Each row of a before or after table is a point. One or more steps were done to the points. Then noise was added and the rows were shuffled. The steps act on columns, c1 being the first. Write out the steps. A step turns or swaps two columns, mirrors them in a line or flattens them onto one, adds a multiple of one to another, or multiplies or shifts one. Angles are multiples of 10 degrees, from the lower column toward the higher: turns from -170 to 170, lines from 10 to 170 but not 90. Use the fewest steps. Two steps may share a column if one is a turn and the other turns, adds or multiplies; they go together, in the order done. Otherwise the lowest column goes first.

Before (12 x 2):
[[ 24 -13]
 [ 11  -2]
 [-18 -19]
 [ -2   0]
 [ 23 -22]
 [ -2  -4]
 [-20   3]
 [  7 -11]
 [-19  25]
 [  6  12]
 [ 19  16]
 [ -5 -17]]
After (12 x 2):
[[ 16  11]
 [ -6  -4]
 [-47  25]
 [-12 -17]
 [ 60 -13]
 [ 28  -2]
 [ 58 -22]
 [-46 -19]
 [ 49  16]
 [ -4   0]
 [-50   3]
 [ 18 -10]]
Steps: multiply c1 by 2.5

Before:
[[ -6  34   3 -28]
 [-10  10  16  -4]
 [-11   8  -7 -29]
 [ 26  -7 -30  60]
 [ 50  -2  -7   7]
 [ 33  -5 -14  44]
 [-14  19 -15 -35]
 [ 28 -18 -25  28]
 [ -6   9  -3 -27]
 [ -3  38 -11 -28]]
After (10 x 4):
[[ 36  16 -30  -5]
 [-31  16  14  36]
 [ 13  -7 -30  -8]
 [ 15  -3   4 -18]
 [-19  18  37  57]
 [ 21  -4 -37  -5]
 [-26  41   4  11]
 [ 34  10 -23 -17]
 [-19  27  32  36]
 [  9  -2 -26 -10]]
Steps: mirror c1 and c2 in the line at 60 degrees; turn c3 and c4 by -60 degrees

Before (11 x 9):
[[ 11  -5 -20  -9   7 -23  -4 -10  -3]
 [  0 -12   4  -8   3   5   0   0   1]
 [ -1   0  -7   3  10   5 -11   0   8]
 [  8   1 -11  -9   6  -4  -8 -10  -3]
 [ -7 -12   3   0  -6  10  10  10  15]
 [  0  -5  11   7  -8   0  -5   4   5]
 [ -2  -1   7  -3   8 -13  -2   0   9]
 [ -5   8   8   2  -2   0   4  10   3]
 [  2  -8 -18  -8  12  -8 -17   0 -10]
 [ 20 -15   1 -22  -8  -6   2  13  11]
 [ -9   2  -1  -6  -4  -7  -9  -2   6]]
After:
[[ -2  -1  21  -3   8 -13  -2   0   9]
 [ -5   8  24   2  -2   0   4  10   3]
 [ 11  -5 -60  -9   7 -23  -4 -10  -3]
 [ 20 -15   3 -22  -8  -6   2  13  11]
 [  0 -12  12  -8   3   5   0   0   1]
 [ -7 -12   9   0  -6  10  10  10  15]
 [ -9   2  -3  -6  -4  -7  -9  -2   6]
 [  0  -5  33   7  -8   0  -5   4   5]
 [  8   1 -33  -9   6  -4  -8 -10  -3]
 [  2  -8 -54  -8  12  -8 -17   0 -10]
 [ -1   0 -21   3  10   5 -11   0   8]]
Steps: multiply c3 by 3

Before, 10 rows:
[[-31  21   2  -1  16 -10 -31  20 -16  -4  18   4]
 [-14 -15 -14   6 -22   1  13  25   0 -15 -19  -5]
 [  2 -34  28   3 -27  -4  14  20 -12   6 -11   2]
 [  0  31  13   7  44  11 -22  16  -7   2  -6   7]
 [ -1  39   3 -14  22  -4   8  27 -22  16  -2   3]
 [ 10 -22 -20  24 -30  -9   7   9  -2  20  15 -10]
 [ 20  -8  -2   7 -36   4   6  14 -25 -14   1   4]
 [ -2 -26   6  -4 -23   8  28  -6   3  -8  14  -6]
 [ 11  18  -2 -24  17   4 -16  25  10  17  12  23]
 [-12 -18  10  13 -60 -11   2 -24  17   7  -7  -1]]
After:
[[ -1  20   2  -4  17 -11 -31  20   4   1  35 -16]
 [ 11 -26   4  -8 -23   8  28  -6  -7   4  10   2]
 [ -5  31   9   1  44  12 -21  16   7  -7  -2  -7]
 [ -2  38   2  17  22  -5   8  26   4  14   0 -22]
 [ 17 -23 -13  20 -31 -10   8   9 -10 -23  -1  -2]
 [ 15  18  -1  17  17   4 -15  24  24  23  -4  10]
 [ 10  -8  -2 -14 -37   4   6  14   4  -7 -17 -25]
 [ -9 -33  20   7 -26  -4  14  20   2  -3  -8 -13]
 [-12 -17   7   7 -60 -10   2 -25  -1 -13   7  17]
 [-23 -15 -10 -15 -22   0  13  25  -5  -6   2  -1]]
Steps: turn c1 and c11 by -60 degrees; multiply c3 by 0.7; turn c4 and c10 by -90 degrees; swap c9 and c12

Before, 12 rows:
[[ -9 -22 -22   0  16 -22  23  12 -29 -16  14  -6  -4  -6   9  16 -20   0
   -6 -10]
 [ -5 -12 -24   8  29 -19  13   6 -10   1  -7 -29  -8 -10   0  -4   1  -5
  -25 -11]
 [ -9  32  -8  -9  -4   9 -25  -6   1  -6 -16   8  -4 -13  -9  -6   1  19
   -9   7]
 [-14  21  -8   5 -30  -6 -15   2  -2  16 -22  20 -25 -31  -9  -8  13  18
  -11   2]
 [-18   6  11   2  -6 -19 -20 -18   5  12 -10  21  -5  -9  -7 -17   7  21
  -11   4]
 [ -2 -23 -15 -10  21 -13  11  15  -2 -22  -4   4 -30  -6   5  11  29   7
   11  18]
 [ -1  -7 -10  10   4 -25  35  21 -11 -24   8 -25   1  16  10  -2   2   1
  -25 -14]
 [ 23  -1 -15  16  18  -7  22   3  -4   3 -12  -6 -18   1  -6 -19  -8  12
   13 -12]
 [ 10 -14 -20   2  13 -30  30   1 -28 -27  14  -5   3 -10  10   6  11 -28
  -17  14]
 [  6 -13 -19  -5  10 -33   2  13 -17 -17  10 -12 -10   7   7   9   8 -27
   -1 -19]
 [-20   9   5 -22 -12   8   3 -19   7  14 -22   7 -20 -21   5   4  24   7
   23  12]
 [-24  17 -19  19 -21  -2 -16 -20  21   0  -2   3 -14 -15 -18 -12   3  15
   -1   4]]
After:
[[ -2  20 -10  11   5 -59  35 -10 -11 -24 -14 -26   1  17  11  -2   2   1
  -25   8]
 [-23 -18 -19  19 -20  14 -17  20  21   0   4   3 -15 -15 -18 -12   3  14
   -2  -1]
 [ 10  -1 -21   2  14 -62  30 -15 -29 -27  -5  -7   3 -10  11   5  11 -27
  -17 -18]
 [ -9   8 -22   0  17 -45  24 -22 -30 -15 -17  -6  -3  -6  10  16 -19   0
   -5   2]
 [ -1  12 -15 -10  21 -24  11 -24  -2 -22  14   4 -30  -7   4  12  27   8
   10 -14]
 [ 24   4 -16  16  19 -30  22  -2  -3   3   5  -6 -18   1  -6 -17  -9  13
   12  16]
 [ -9  -1  -9 -10  -5  34 -25  32   1  -6  17   8  -4 -13 -10  -5   0  19
   -9   2]
 [-21 -18   5 -24 -13   6   4  12   6  14  25   7 -20 -21   5   3  24   7
   23   1]
 [-17 -17  10   3  -6   2 -20   9   5  13  11  21  -4 -10  -7 -17   8  23
  -11   2]
 [-14   4  -7   7 -30   9 -14  20  -2  17  20  20 -25 -31  -9  -6  14  19
  -11  10]
 [  7  11 -19  -3  10 -35   1 -15 -17 -15 -18 -12 -10   7   7   9   7 -27
   -1  11]
 [ -6   2 -24  10  29 -31  12 -12 -11   1   1 -28  -7 -10   0  -4   2  -5
  -26  12]]
Steps: mirror c2 and c8 in the line at 40 degrees; add -1 times c7 to c6; turn c11 and c20 by -150 degrees

Before, 14 rows:
[[ 14 -16  -3   7 -16   8   1  -6  -4  13  -7   1   4   1   3  13  11   9
    7   1  -1   3  19  11   6  11   6  -1   5   0  -4 -34   0   3  20 -10
   -5 -13   4  -7  -3  -1  -3  -5  11   8 -27  -7]
 [  7  -6  -4  -8  10   3   7  13  -2 -18  -6   1  12   0 -10 -10   7   3
  -16   1  -1   2  -3 -28  -8   8  -3   5  -6   7   4   9  -7  22   8  -8
   11 -14  -2  -2   3   1  -9  -1  12  12 -10   1]
 [ -1 -13  -5  -3   0 -10   7  10  -3  -2 -13  -3  -3  -4   0  -4   9 -19
   -2  -6   1  -1   6   6   6  -9   8   4 -17  -5  -3  11 -27  -4  -3  -2
   -9   4  -1 -10  -9  -5  -2  -3  13  -2 -15  -9]
 [  2   8 -12 -10  12  -3   7  -5   4   7   1   7 -13 -22 -14   2   5   5
    5   4  10   3  22   5  12  11   3   5  14   7   4   0  -3  -3  15   3
    4  10   8  -9  -1 -11  12  -5  10 -23  -6  -6]
 [ 19 -15   0   0  -2 -10   5  12  -2  10 -14  -1  11  -6  -1   2  -3  -6
    0  -3   0 -60   5 -17   2 -13  -4   1   8   3   1   7  13  -8  20  -6
   -2   7  -2   2   6 -12   6   7  12  13   5   0]
 [ -4 -14  -1   4 -15 -10   2   4  -3  -1 -11  -5   2 -10  -1   6  -7   5
    5 -16  12   5  -3   3  12  10  16  -5  10   0   6   6  -4  -6   9  -8
  -11  -6   9 -15  -9 -11   8  -1  13   4   6  -7]
 [  0   6  -4   2  -9   1  -7  -6   3   8  -5  -4 -23  -1   2 -11  13   8
  -17  -4   1   5   3  11   6  12  -1   0 -16   6   7  -6 -29  -6 -16   3
   -7  -8   8 -45  11  -3   8  -5   9  -5  -8   8]
 [ -5  18 -30  -5  -8  -9   2  -5 -15   9  -9   0   8 -16   2  -8 -11   8
    6   4   3   6   5   6  10   4  19   4   6   6  -6  11  13  -7   3   1
   13 -10  -5   3  23  19   7  -1   2  12   6   0]
 [ -1 -15  -1   2 -13  -5  -1   6  -3  10  -4  26   9  -5   0  23  11  -1
    4   2   2   2   3   8  12 -14  -2  -1  10  -3  -4  15   9  -3  -7  -7
  -10 -14   4  -3   3   4   8   6   5  14   5  -9]
 [ 11  25  -4  12 -15   4 -25  -3  -1   3  -1  -2 -30   4 -23  -9  10   7
    5  -9  -2   4   7  11  12   5  -1  -5   7 -11   7  16   6  14   9  -9
   28  19  -7  -6  -2  -4   2   4   9   8   0  -5]
 [ -4  -7 -24  34 -10  -3   5  15   1   6  20  -2   0   1  -1  -5  -1   9
    3  -4   7   6  -4  10   6   7  -3 -11 -18   6   0  12   8  13  19  -5
  -11  -6  -1   2  -6  13   9   4  14   6   0  -8]
 [  2   1  -6   0  -9 -11   3   1  -6   4  -8   7   5   0   3  -3   8  -1
   -4  -2  -1   2  18   8   7  15   4   1  12   4 -31  16  -7   2   5  -2
   -3 -10  17   3  -8  14 -19  -1 -14  13  -1  -5]
 [ -4   9 -19  -5   5   1   4  -2  -2  -7  42   4   3   0  -9   4  -5   0
  -13   4   6   2   1   5 -13   6   0 -15 -14   5 -10  15  -6  -3   8  -7
    2 -12  -7   3  21  -7   8   1  11   2   6  -8]
 [  2 -14   0 -11 -14  -6  -4  -6   2   2  -4  -1 -16   4 -29  20  -2   3
   -1   0  -4   3   2   2   5   3   0  -6  13  -5   0  12  11  -1  19  -9
   -4 -11  -7  -6  -4  -6   2  19   6  14   5  -9]]
After (14 x 48):
[[  2   1  -6   0  -9 -12   3   0  -6   4   8   7   5   0   3  -4   8  -1
   -4  -2  -1   2  18   7   7  16   4  -2  12   4 -31  17  -7   2   6  -2
   -3  -9  17   3  -8  14 -20   0 -14  12  -1   5]
 [ 11  25  -4 -12 -16   4 -25  -4   0   2  -1  -2 -31   3 -23  -8  11   7
    5  -9  -2   3   7  10  12   6   0   1   7 -10   7  16   7  13   9  -9
   28  19  -7  -6  -3  -4   2   4  10   8   0   5]
 [ -4  10 -18   0   6   2   4  -2  -2  -7 -43   4   3   1  -8   4  -4   1
  -13   5   6   3   0   5 -13   6  -1  21 -15   6 -10  15  -6  -4   8  -7
    1 -11  -7   2  22  -7   8   1  10   1   5   1]
 [ 20 -15   1   1  -3 -10   4  12  -2  10  14   0  12  -6   0   2  -3  -5
    1  -3   0 -60   5 -17   1 -13  -3  -1   8   3   1   8  13  -8  20  -5
   -2   7  -2   2   6 -12   6   7  13  13   5   2]
 [ -5  18 -30   5  -8  -9   2  -5 -15   9   9   0   8 -17   2  -7 -11   9
    5   4   3   7   6   6   9   3  20  -2   6   6  -6  11  13  -6   3   1
   12 -10  -5   3  22  19   8  -1   2  13   5   2]
 [  8  -6  -4   9   9   2   8  13  -1 -18   5   1  12   0  -9 -10   8   3
  -17   0  -1   2  -3 -27  -8   8  -3  -2  -6   8   4   9  -6  22   8  -9
   10 -14  -3  -2   3   1  -9  -1  12  11 -11   1]
 [ 13 -16  -3  -6 -16   8   1  -6  -4  13   6   1   4   1   3  13  11   9
    6   1  -1   3  19  11   5  10   5  -2   5   0  -4 -33   0   3  20 -10
   -4 -13   4  -8  -3  -1  -4  -5  10   8 -26   7]
 [  2 -13   1   8 -14  -6  -4  -6   2   2   2  -1 -16   4 -29  20  -1   3
   -1   0  -4   3   1   2   6   3   0  13  13  -5   0  12  11  -2  19  -8
   -5 -11  -7  -6  -3  -5   2  19   6  14   6  10]
 [ -4 -15  -1  -6 -14 -11   2   4  -3   0   9  -6   3 -10  -1   7  -7   6
    6 -16  11   6  -3   3  12   9  16   5  10   0   6   6  -4  -6   9  -8
  -11  -7  10 -15  -9 -11   8  -1  14   4   6   8]
 [ -4  -8 -24 -36 -10  -4   5  14   1   7 -21  -2   1   1   0  -4  -1   9
    3  -4   7   6  -4  10   6   7  -3  -1 -18   7  -1  12   9  13  20  -4
  -10  -6  -2   2  -6  13   8   4  15   6  -1   5]
 [  2   8 -11  11  12  -3   7  -5   5   7  -2   8 -13 -22 -13   2   5   5
    4   4  11   3  22   5  12  11   4  -2  13   6   3   0  -2  -4  14   3
    5  10   8  -8  -1 -11  12  -4  12 -24  -6   5]
 [ -1 -15   0  -3 -14  -5  -1   6  -3  10   3  26   9  -4   0  24  11  -1
    4   1   2   2   2   8  12 -14  -1   0   9  -4  -4  14   9  -4  -7  -7
  -10 -14   4  -2   2   4   8   7   5  14   5  10]
 [ -1   6  -3  -3 -10   1  -7  -6   3   8   5  -4 -23  -1   2 -11  12   8
  -17  -4   0   4   3  11   6  12   0  -1 -16   6   7  -6 -29  -6 -16   3
   -8  -7   8 -46  10  -3   8  -6   8  -5  -7  -8]
 [ -2 -13  -5   4   0 -11   7  11  -4  -1  11  -3  -3  -4   0  -4   8 -19
   -2  -6   0   0   5   6   6  -9   8  -3 -17  -6  -3  10 -27  -3  -3  -2
   -9   5  -1 -11 -10  -5  -2  -3  12  -2 -15  11]]
Steps: turn c4 and c28 by -160 degrees; multiply c28 by 1.3; turn c11 and c48 by -170 degrees
